Each row of a before or after table is a point. One or more steps were done to the points. Then noise was added and the rows were shuffled. The steps act on columns, c1 being the first. What was done? A step turns or swaps two columns, mirrors them in a line or flattens them onto one, adds a multiple of one to another, or multiplies or shifts one. Angles are multiples of 10 degrees, from the lower column toward the higher: turns from -170 to 170, lines from 10 to 170 but not 90. Use the fewest steps. Two steps may share a column if one is a turn and the other turns, adds or multiplies; they go together, in the order done. Otherwise the lowest column goes first.
In the rows, zero is written as 128.

Before:
[[108 197]
 [121  92]
 [123 154]
 [147 103]
 [ 98  94]
 [105 100]
 [115 112]
 [115 119]
 [222  98]]
After, 9 rows:
[[ 70  95]
 [ 79 196]
 [ 83 120]
 [ 96 152]
 [ 77 101]
 [116 103]
 [ 86 113]
 [ 94  92]
 [193  99]]
Steps: shift c1 by -30

Before (9 x 3):
[[139  71  84]
 [155 109  86]
 [141  47 146]
 [157 114 198]
 [137 188 120]
 [146 131 100]
 [145 116 103]
 [116  85 129]
 [156 185 125]]
After (9 x 3):
[[ 48 143 147]
 [183 157 123]
 [131 148  98]
 [187 140 119]
 [117 157 196]
 [ 85 119 128]
 [117 146 100]
 [109 156  87]
 [ 78 141  83]]
Steps: swap c1 and c2

Before (12 x 6):
[[141 109 128 149 161 126]
 [115 128 126 162  91 154]
 [129 123 136 134 131 124]
 [144 112 142 119 149 179]
 [137 152 104 137 167 119]
 [131 112 135 153 138 139]
 [152 206  91 146 105 116]
 [125 140 145 129 145 121]
 [115 128 146 122 153 148]
 [150 170 139 133 153 137]
 [127 178 164 155 117 188]
 [147 144 151 155 132 131]]
After:
[[130 112 135 157 138 149]
 [149 170 139 140 154 146]
 [148 144 152 167 132 134]
 [152 208  89 127 107 104]
 [118 129 126 159  91 179]
 [129 123 136 139 133 122]
 [145 113 144 126 150 230]
 [128 178 164 174 118 249]
 [137 153 102 125 168 109]
 [116 130 143 129 153 169]
 [124 141 145 135 148 113]
 [140 108 129 148 159 123]]
Steps: add 0.5 times c3 to c4; multiply c6 by 2

Before, 8 rows:
[[136  77 184  88 116 207 102 127]
 [106 132 132 177  90 181 220 170]
 [105 144 117 148 125 214 180 193]
 [118 137 154 185  94 135 105 136]
 [136 153 120 149 165 167 133  93]
 [ 79 135 146 144  67 142 114  89]
 [ 76 111 152 172 169 120 115 117]
 [137 122  87 140  67 136 105  89]]
After (8 x 8):
[[168 103 132 169  75 155 130 118]
 [ 67 121 119 138 139 100 163  88]
 [124 125 190 136 105  63  84 193]
 [ 97 106 150 168 118 150 142 140]
 [114 134 227 121 135 143 132 127]
 [ 92 108 157 164 106  77  40 169]
 [165 126 158 132 137 100 125  93]
 [ 68 123 151 137  79 141 136  85]]
Steps: swap c1 and c5; flatten c2 and c4 onto the line at 120 degrees; turn c3 and c7 by -160 degrees; turn c3 and c6 by -120 degrees

Before (8 x 9):
[[151  93 120 132  81 150  96  81 129]
 [137 129 120  97 148  78 129 185 116]
 [ 73 157  97  61 154  69 152 143 135]
 [171 128  96 127 117 149 146  94 132]
 [154 159 135 110  96 132 126 174 165]
 [ 95 171 111  79 193  53  49 105 187]
 [106 153  88 159 125 144  78 107  90]
 [ 89  88 119  97 184 102 158 182 152]]
After, 8 rows:
[[ 77 110  97 156 159  80 171 155 198]
 [107 145  85  85 132 128  77 155 124]
 [108 143 109 199 201  32  79 176 159]
 [142  70 122 129 142  84 146 120 165]
 [143 182 121 126  78 136  94  99 126]
 [104  83 122 158 193 109 166  78 152]
 [146  80 136 170  94 135 125 149 129]
 [168 162  93 134 108 155 136 131 135]]
Steps: turn c1 and c5 by -10 degrees; turn c2 and c8 by 100 degrees; turn c4 and c9 by -110 degrees; add -0.3 times c3 to c9; turn c6 and c7 by -20 degrees

Before (9 x 11):
[[125  69 172 144 108  97 122 152 166 133 219]
 [122 128  83  91  62 101 116 123 110 208 161]
 [159  97 146 135 157 174 152  66 169 143 138]
 [133 112 138  78 125 151 169  91  55 123  77]
 [ 61  75 166  76 102 188 159 128 140 133 116]
 [116  87 127  89 107  86 159 123 146 152  87]
 [119  90 170  64 130  82  93 101 150 128 117]
 [178 126 133 109  78  78 117  58 125 129 152]
 [157 115 100 106  95 184  84 153 135  90 178]]
After (9 x 11):
[[127 112 136  75 130 149 169  47 131 123  77]
 [ 60 129 109  92 122 104 118 111 130 208 161]
 [130  93 144  65 120  84  95 134  91 127 117]
 [106  88 128  90 117  85 158 142 117 152  85]
 [ 99  76 139  80  62 187 157 138 124 132 117]
 [106  69 144 142 125  96 120 174 131 133 219]
 [ 97 118 117 104 157 184  88 146 146  89 181]
 [ 78 127 128 111 181  80 115  91  73 130 152]
 [153 102 135 135 161 174 153 136  53 142 139]]
Steps: swap c1 and c5; multiply c3 by 0.4; mirror c8 and c9 in the line at 30 degrees

Before, 12 rows:
[[126 139 128 164 125 126 103 126  74 110  77 150]
 [173 158  99  88  76 193  76 141 195  78 104 173]
 [126 111  81 122  89 136 115 117 139 167 140 201]
 [101 110 138 210 142 107 114 157 126 129 123 109]
 [ 88 144 126  91 141 144 115 140 115  86 170 134]
 [161 199 133 105 119 169  93  97 169  93 187 162]
 [ 59 106 180 172 127  96 106 125 117 140 114 178]
 [113  67 134 173  46 127  99 107 106 148 113 131]
 [ 88 130 159 168 136  23 104 148  96 110 112 110]
 [127  62 131  95 137 132  77  93 128 188 120 175]
 [131  99 176 176 116  91 129 178  81 104 153 145]
 [130  66  88 124 115 146  79  66 166 109 164 204]]
After (12 x 12):
[[160 199 130 124 106 168  96  94 171  65 153 160]
 [ 87 128 160 148 145  21 100 155  94 124 102 105]
 [127  65  88 128  97 148  81  69 169  95 145 208]
 [131 100 176 182 131  86 132 177  79  97 135 146]
 [117  70 132 161  35 131  99 107 102 154 129 132]
 [ 57 107 183 134 126  91 108 126 115 146 125 177]
 [124 141 125 161 125 130 104 120  73 150  75 152]
 [123 108  82 115  85 133 115 118 135 155 161 199]
 [ 87 148 124  72 144 146 114 135 112  71 133 132]
 [ 98 109 132 193 148 110 117 156 121 135 126 111]
 [127  65 129  95 129 130  78  95 130 180 159 175]
 [175 159  98 117  79 196  78 139 196 102  79 171]]
Steps: add 0.5 times c1 to c4; add 0.3 times c8 to c5; turn c10 and c11 by 40 degrees

Before (12 x 18):
[[142 116 127 110 123 117 168 120  88 149 151 125 135 129 188 127 142 146]
 [ 86 135 113 118 113 125 128 109 128 144 123 128 126 104 116 139 126 118]
 [147 120 126 132 113 127 139 111 125 153 129 171 106 122 128 144 139 127]
 [148 114 119 142 121 133 132 132 109 140 114 145 143 107 115 116 111 149]
 [109 127 125 135 129 136 179 109 114 152 118 144 114 131 113  57 127 127]
 [140 131 102 132 129 136 131 135 113 148 115 120 125 121 118 141 113 129]
 [147 133 126 138  86 126 136 114 124 149 121 120 137 114 137 143 121 117]
 [137 120 122 127 130 137 113 119 129 143 150 140 108 125 122 135 118 123]
 [134 111 107 119 118 131 118 143 129 153 114 120 142 134 127 142 111 160]
 [138 134 119 129 133  76 123 145 105 119 137 122 125 122 121 124 116 121]
 [133 135 122 141 129 137 139 118 128 152 110 142 129 136 149 141 114 117]
 [140 132 112 136 111 132 146 127 126 121 111 149 136 124 115 122 125 118]]
After:
[[147 133 126 140  99 126 139 126 126 150 122 120 136 117 142 144 144 117]
 [148 114 119 145 123 133 133 111 109 140 113 145 142 110 144 116 130 149]
 [109 127 126 134 129 136 195 133 116 152 118 144 114 132 135  57 147 127]
 [148 120 127 133 119 127 143 144 125 152 129 171 106 123 132 144 139 127]
 [140 131 102 133 128 135 131 111 113 148 115 119 125 122 140 142 127 129]
 [ 86 135 113 122 117 124 128 133 129 144 124 128 127 103 116 139 146 119]
 [141 132 112 137 116 132 152 125 126 122 112 149 135 125 118 122 130 118]
 [133 135 121 140 129 138 143 118 128 152 111 142 128 136 150 142 143 117]
 [133 110 106 119 120 131 117 107 130 153 114 120 143 131 125 141 120 160]
 [137 120 122 128 130 137 110 121 128 142 149 140 108 125 120 135 140 122]
 [142 117 127 109 126 117 180 143  87 150 151 125 135 125 247 127 131 145]
 [138 135 120 130 132  75 121 111 105 119 137 121 125 123 155 124 116 121]]
Steps: turn c4 and c14 by 10 degrees; multiply c5 by 0.7; multiply c7 by 1.3; turn c8 and c17 by -110 degrees; add -1.5 times c9 to c15

Before:
[[ 93 167 145  91  85 149 142 171 150  75 138 153 161 118 164 155 118 199
   73 126]
 [137 148  73  92 153 216 105 189 171 122 161 137 180 113 104 110 121 152
   95 126]
 [ 60 114 130  85 173 109  74 119 130 138 169 101 113 132 180 102  89 121
  129 166]
 [152 174 143 189 186 202 174 100 167 151  84  72 182 178 172 104  67 144
   77 136]
 [125 141 140 105  91 129  86 174 101  99  86 180 165 124 187 135 111 193
  133 107]
 [132 139 114  83  91 211  76 124 183  95 122 150 158 119 164 165 139 100
  130 147]
 [ 88 189  82 138 146 164 145 185 136 106  87  92 129  91 116 171  81 111
   93 187]
 [114 126 149 196 150 145  79 124 169  80 176 171 123  84 104 150 101 139
  123 101]
 [ 83 132  75 192 131 152 161 119 103 167 108 148 104  91 177 178 135 148
  163 116]]
After (9 x 20):
[[152 185 142 188 186 202 173 143 107 143 149  73 181 180 100 105  68  99
   76 137]
 [ 85 175  74 192 131 152 161 169 159 155 131 147 104  90 141 141 136 161
  164 116]
 [124 188 141 106  92 130  86 157 167 108 141 180 165 125 136 197 111 103
  134 108]
 [132 166 114  83  92 210  75 126  78 105 139 150 156 120 130 121 139 175
  129 147]
 [ 88 138  81 138 145 165 145 107 135 112 145  92 128  91  65 181  80 172
   93 187]
 [ 60 172 131  84 171 109  75 115 112 135 112 102 113 131 158 110  89 109
  129 166]
 [138 112  73  93 153 216 105 109  75 124 121 136 180 113 101 188 121 100
   94 126]
 [ 92 175 145  93  85 149 142 172 103  90 128 152 161 117 104 203 118 117
   74 126]
 [114 106 149 196 149 145  80 148  72  93 114 171 122  83 122 135 101 141
  124 100]]
Steps: turn c2 and c15 by -70 degrees; turn c16 and c18 by 120 degrees; turn c8 and c16 by 120 degrees; turn c9 and c11 by 160 degrees; multiply c11 by 0.4; multiply c10 by 0.7

Before (11 x 24):
[[130 141 198 129  90 129 112  60 179  82 104 186 129 105  95 127 125 128
   94 149  92 105 156 134]
 [100 143 143 184 123  84 130 188 113  94 115 113 106 114 218 154 147  59
  153 121  93  87 100 129]
 [ 75  61 223 121 153  98 136 177 109  63 201 183  19  86 144  89 141  83
  128 111 177 164 125 160]
 [115  78 160 133 149 101 137 123 163 125 119  88 135 127 102  82 147  97
  130 123 135 113 129  96]
 [130 128 155  92 136 117  63 114 127 151 131  83 166  84 135 103 142 127
   84 175 146  80  94 131]
 [ 74 204 131 111 127 111 119 102 155  75 123 136 148 120 122 112  88  82
   84 187 147 154 140 103]
 [106 102 173 148 156 120 167 184  96 110 178 180 109 112 153 130 134  72
  152 109 165  90 119 103]
 [127  99 129 108 103 159 138 181 127 127  89 120 189 134 170  83 139 142
   76  87 179 112 183 129]
 [118 190 155 137 138 157 159 155 129 131 106 177 162 238  97 159 139 148
  161 151 156 148 143  91]
 [114 249 152  99 119 114 140 190 173 103 121 128 138 118 128 112 128 114
  143 136 116 100 103 158]
 [162 100 177 160 103 171 145 140 159 143 156  92 157 120 149 139  74  98
   87 106 143  80 129 149]]
After, 11 rows:
[[134 201 131 124 124 112 135 179 157  78 117 133 151 121 120 110 105 153
   78 187 134 170  73  74]
 [137  72 164 135 148  98 131 142 160 124 121  89 134 128  98  83 131 157
  141 117 144 107 117  57]
 [125 102 175 157 105 173 127 122 154 153 160 100 151 115 152 138  65 166
   92 106 120 114 171 216]
 [127 187 150 139 135 154 140  86 129 129 111 175 165 236  97 161 136 128
  161 151 163 146 113 136]
 [103 142 208 143  91 131 157 175 175  83 105 191 134 105  89 129 132  89
   94 153  86 104 126 137]
 [155  98 171 142 159 123 118  95  92 107 180 184 111 107 151 129 105 208
  150 104 167  98 112  93]
 [ 76 106 133 137 102 156 107  77 126 129  88 118 188 130 167  87 110 146
   73  87 175 119 113 178]
 [143 253 155  94 115 110  96  93 174 102 119 124 136 120 130 113 118 169
  145 140 117 103 119 139]
 [184 142 148 159 122  79  94 124 108  91 115 111 106 120 219 158 131 209
  154 122 102  81 120  64]
 [137 130 155  77 134 115  90 182 124 147 125  92 163  89 134  99 110 102
   88 175 147  84 134 114]
 [145  65 219 121 152 100 107 122 108  64 203 183  17  89 144  87 145 187
  125 109 178 158  82 120]]
Steps: turn c4 and c23 by -30 degrees; turn c1 and c23 by 110 degrees; add 1.5 times c6 to c24; turn c7 and c8 by 40 degrees; turn c8 and c18 by 150 degrees; turn c17 and c21 by 20 degrees; turn c17 and c22 by -30 degrees
